Every row gives one point. Any point is a mix of the corners, with weights that add up to 1. It lies inside the corners' shape when no weight is negative. Is each point inside? If not, which corners have a negative weight?

Corners:
(1): .25 .07 .06
(2): -.34 -.94 -.15
(3): -.18 .48 .22
(4): .04 .36 -.15
Points:
.12 -.08 .06 => outside (4)
-.02 .10 -.12 => inside
.15 .02 .03 => inside
.03 -.32 .05 => outside (4)

Corners:
(1): -.20 .73 .47 .85 -.37 .36
(2): .70 -.62 .27 -.30 -.14 -.01
(3): -.28 -.28 .03 -.30 .44 -.38
(4): .60 -.43 .19 -.46 .70 .26
(5): -.61 .87 -.08 .61 -.64 .76
(6): -.62 -.46 .12 -.11 .25 .36
(7): .14 -.30 -.31 .41 .08 .25
Points:
-.27 -.02 .25 .13 -.13 .21 => outside (4, 7)
.33 -.24 .12 -.12 .38 .26 => inside
.22 -.15 .23 .09 -.18 .27 => outside (3)
-.26 -.07 .09 .07 -.05 .37 => inside
.28 -.17 .22 .08 -.03 .29 => outside (3)

Corners:
(1): .27 -.09 -.39 .06 .71 -.37 .36 -.38 .00
(2): -.05 .07 .20 -.07 .44 -.08 .11 .00 .37
(3): -.57 .06 -.03 -.43 .09 .76 .34 -.67 .01
(4): .00 .19 -.26 -.06 -.17 .15 .30 .13 -.33
(5): -.13 -.08 -.22 -.37 -.30 .29 .06 .04 .19
(6): -.03 .40 -.63 .21 -.08 -.26 .09 .11 -.05
(7): .33 .27 -.44 .11 .28 -.19 -.41 .03 -.23
(8): .94 .16 -.13 .45 .63 -.91 -.20 -.10 -.07
(9): -.58 -.47 -.04 .45 .62 .17 .48 -.12 .73
(10): -.40 -.13 -.01 -.26 -.06 .08 -.07 -.29 -.18
Points:
.10 -.03 -.13 .20 .38 -.24 .16 -.14 .17 => outside (7)
-.19 -.04 -.19 -.08 .17 .10 .25 -.30 .03 => outside (2, 7)
-.04 .12 -.19 -.17 .00 .01 .15 -.13 -.07 => outside (7, 9)
-.19 -.07 -.05 .01 .26 .01 .20 -.17 .20 => outside (7)
.04 .02 -.10 .03 .22 .01 .00 -.08 .04 => outside (1, 6)
.02 .03 -.26 .28 .44 -.17 .23 -.07 .18 => outside (5, 10)
.28 .09 -.24 .35 .63 -.40 .04 -.12 .18 => outside (4, 5, 10)
-.41 -.10 -.07 -.06 .22 .27 .37 -.19 .27 => outside (7, 8)
-.08 .08 -.22 -.01 .07 -.09 .04 -.11 -.08 => inside

Corners:
(1): .43 .23 -.26 .19 .24 -.01 -.50 .03 -.46 -.18 -.14 -.43 .51 .17
(2): -.36 .35 -.37 .07 -.55 .20 -.14 .01 .06 -.34 .32 .19 .19 .07
(3): .63 .63 -.04 .25 .11 -.24 -.56 -.59 -.18 -.39 .01 -.27 -.23 .57
(4): -.53 -.44 -.52 -.11 -.70 .53 .00 .24 .15 .06 -.55 .94 -.13 -.52
(5): -.44 .20 .00 .37 .00 .29 .45 .08 .11 .17 -.40 .33 .00 -.09
(6): -.45 -.26 .06 -.20 .32 .77 .12 .59 .20 .05 -.15 .22 .21 .22
(7): .24 .11 -.02 -.12 -.20 -.03 .00 .19 .10 -.27 -.12 -.16 -.08 .47
(8): .23 .23 -.57 .44 .43 -.60 -.08 -.51 -.14 .09 .20 .41 .22 .84
(9): .11 .31 -.01 .69 .43 .46 .07 .03 -.45 .19 .24 -.09 -.33 .84
(10): -.56 .17 .13 -.02 .35 .10 .02 .39 -.09 .70 .05 .27 .33 .78
(11): -.09 .15 .12 -.06 .03 .44 -.08 .76 .01 -.16 -.32 .42 -.16 -.08
(12): -.06 -.15 -.06 .30 -.10 -.04 -.61 .21 .10 -.18 -.74 -.45 -.35 -.62
(13): -.45 -.06 -.16 -.28 .13 -.01 -.18 .14 -.07 .37 -.32 -.38 .01 -.57
(14): -.53 -.55 .16 .26 -.15 -.11 -.66 .11 -.46 -.70 -.41 -.29 -.39 -.62
(15): .42 .35 -.15 .29 -.13 .17 .50 -.05 .17 .34 .07 .47 .24 -.36
Points:
-.15 .02 -.17 .04 -.12 .12 -.10 .10 .02 -.03 -.23 .22 .02 .00 => outside (9)
.17 .08 -.24 .31 -.02 .01 -.24 -.07 -.16 -.07 -.33 .04 -.02 -.27 => outside (2, 6, 7, 10)
-.21 .22 -.21 .10 -.22 .17 -.07 .09 .00 -.09 .08 .17 .11 .10 => inside
.01 .05 -.09 .21 .20 -.02 -.31 -.03 -.17 .10 -.16 -.06 .03 .09 => outside (2, 5, 7, 11)
-.15 .12 -.13 .16 .13 .05 -.02 .05 -.10 .10 -.05 .20 .09 .30 => outside (12)
-.22 -.08 -.01 .22 .02 .10 -.24 .14 -.20 -.18 -.22 -.05 -.17 -.10 => inside

Corners:
(1): -.18 -.09 -.35 .02 .06 .18 -.12 .02 -.46 .36 .09 .38 -.18 .03 -.16 -.04 .14 -.03 .07 -.02
(2): .03 -.10 -.23 -.03 .19 .03 -.43 .14 -.39 -.49 -.16 -.15 .32 .07 -.11 -.12 -.22 -.18 .31 -.35
(3): -.03 .12 .37 .19 -.26 -.11 .06 .01 .09 -.22 .04 -.32 .65 -.32 -.42 -.04 .11 .02 -.14 .39
(4): -.43 -.23 .10 .03 .08 .30 .34 -.22 .21 -.45 .10 .33 .44 -.01 -.45 -.12 .34 -.21 -.55 .25
(5): -.39 .01 -.16 .04 -.22 .04 -.26 -.34 .12 -.56 .25 -.22 .37 -.20 -.29 -.07 .50 -.31 -.26 .36
(6): -.03 .15 .19 -.07 -.47 -.28 .01 .13 .36 -.11 .44 -.34 .30 -.26 -.35 -.24 .36 -.10 -.06 -.03
(7): -.10 .00 -.08 -.33 -.21 -.58 -.12 .34 -.05 .59 -.27 .14 -.23 .29 .17 .24 -.67 .38 -.16 -.35
(8): -.03 .21 -.07 -.09 .32 .04 -.38 .17 .24 .00 -.04 -.20 .23 .24 .10 -.07 -.43 -.32 .26 -.03
(9): -.03 -.15 -.06 -.05 -.64 -.33 .26 .35 -.06 .62 .05 .44 .02 .58 .52 .06 -.51 .80 .02 .05
(10): .04 -.22 -.06 .16 -.04 -.16 .25 -.24 .00 -.14 .15 .12 .13 .11 -.23 .22 .32 -.41 -.16 .03
(11): -.22 -.27 .08 -.04 -.18 -.11 .21 -.16 -.21 .08 .17 -.01 .47 -.07 .04 .38 .76 -.05 -.53 .19
(12): .11 -.17 .06 -.20 -.56 .09 -.10 -.02 .51 -.02 -.03 -.42 .94 -.26 -.39 -.25 .17 -.26 -.15 .41
(13): -.27 -.53 -.23 -.03 .09 .05 .27 -.06 -.38 .30 .36 .09 -.46 .36 .27 -.02 -.23 .14 -.21 .08
(14): -.20 .16 .01 -.21 -.12 -.42 .05 -.06 -.06 .27 -.14 -.23 -.08 .09 .38 -.16 -.20 .34 .17 -.22
(15): .02 .21 -.14 -.07 .32 -.41 -.15 .21 -.35 -.15 -.03 -.01 .19 .10 .17 -.33 -.14 -.40 -.05 -.04
(16): .39 .11 .07 -.40 -.53 .05 .05 .36 -.05 .37 -.07 -.02 .00 .18 .31 .05 -.40 .57 -.12 .02
(17): -.03 -.08 .10 -.30 -.03 -.28 -.16 .10 .02 .38 .12 .41 -.20 .06 .40 -.02 -.62 .47 -.05 -.22
(18): .08 -.10 -.10 .25 .30 -.03 -.24 .47 -.11 -.27 -.38 .05 .07 -.15 .28 -.24 -.04 -.20 .12 -.17
(19): -.19 -.27 -.08 .22 .14 .23 -.11 -.15 -.49 .36 .20 .23 -.22 .36 .13 .07 .02 .12 -.44 -.26
(20): -.10 -.31 -.41 .09 .21 .10 .23 -.26 .20 .01 .34 .09 .25 .00 -.14 -.08 .44 .14 -.47 .18
(21): -.04 -.39 -.14 -.09 .43 -.03 -.28 .09 -.22 .10 -.04 .43 -.23 .41 .04 -.03 .18 .13 .02 -.02
Points:
-.11 -.06 .01 -.05 .03 -.08 .03 -.02 .01 .02 .12 .00 .05 .05 .03 .00 .02 .04 -.23 .06 => outside (1, 2, 9, 12)
-.10 -.20 -.08 .01 -.05 .00 .05 -.05 -.20 .11 .09 .12 .09 .13 .08 -.01 .09 .12 -.22 .03 => outside (6, 7, 8)
-.09 -.02 -.06 -.02 -.01 -.11 -.06 .02 -.02 .01 .05 .05 .14 .07 .02 -.03 .04 .05 -.10 -.03 => outside (12, 13)
-.05 -.05 -.08 -.02 .04 -.06 -.04 .07 -.12 .04 .07 .09 .00 .14 .10 -.11 -.14 .08 -.01 -.04 => outside (7, 11, 12)
-.07 -.08 -.01 -.07 -.02 -.07 -.10 .07 -.10 .03 .00 .00 .08 .07 -.01 -.04 -.05 -.01 -.07 -.01 => outside (9, 20)
-.10 -.06 -.02 -.07 .04 -.15 -.06 .05 -.10 .06 .03 .02 .04 .06 .02 .01 .01 .02 -.13 -.06 => outside (9, 12)
-.12 -.14 -.11 .00 -.21 .07 .17 -.05 -.04 .24 .15 .08 .20 .13 -.11 .10 .03 .04 -.38 .26 => outside (2, 6, 14, 17, 18, 21)
-.09 -.09 -.06 .03 -.13 .08 -.01 -.06 .14 -.06 .11 .03 .33 .04 -.33 -.01 .12 -.02 -.19 .15 => outside (11, 13, 14, 15, 17, 18)
-.11 -.02 -.04 -.08 -.08 -.21 .01 .05 -.07 .14 -.04 -.03 .05 .10 .19 -.09 -.10 .16 .00 -.07 => inside
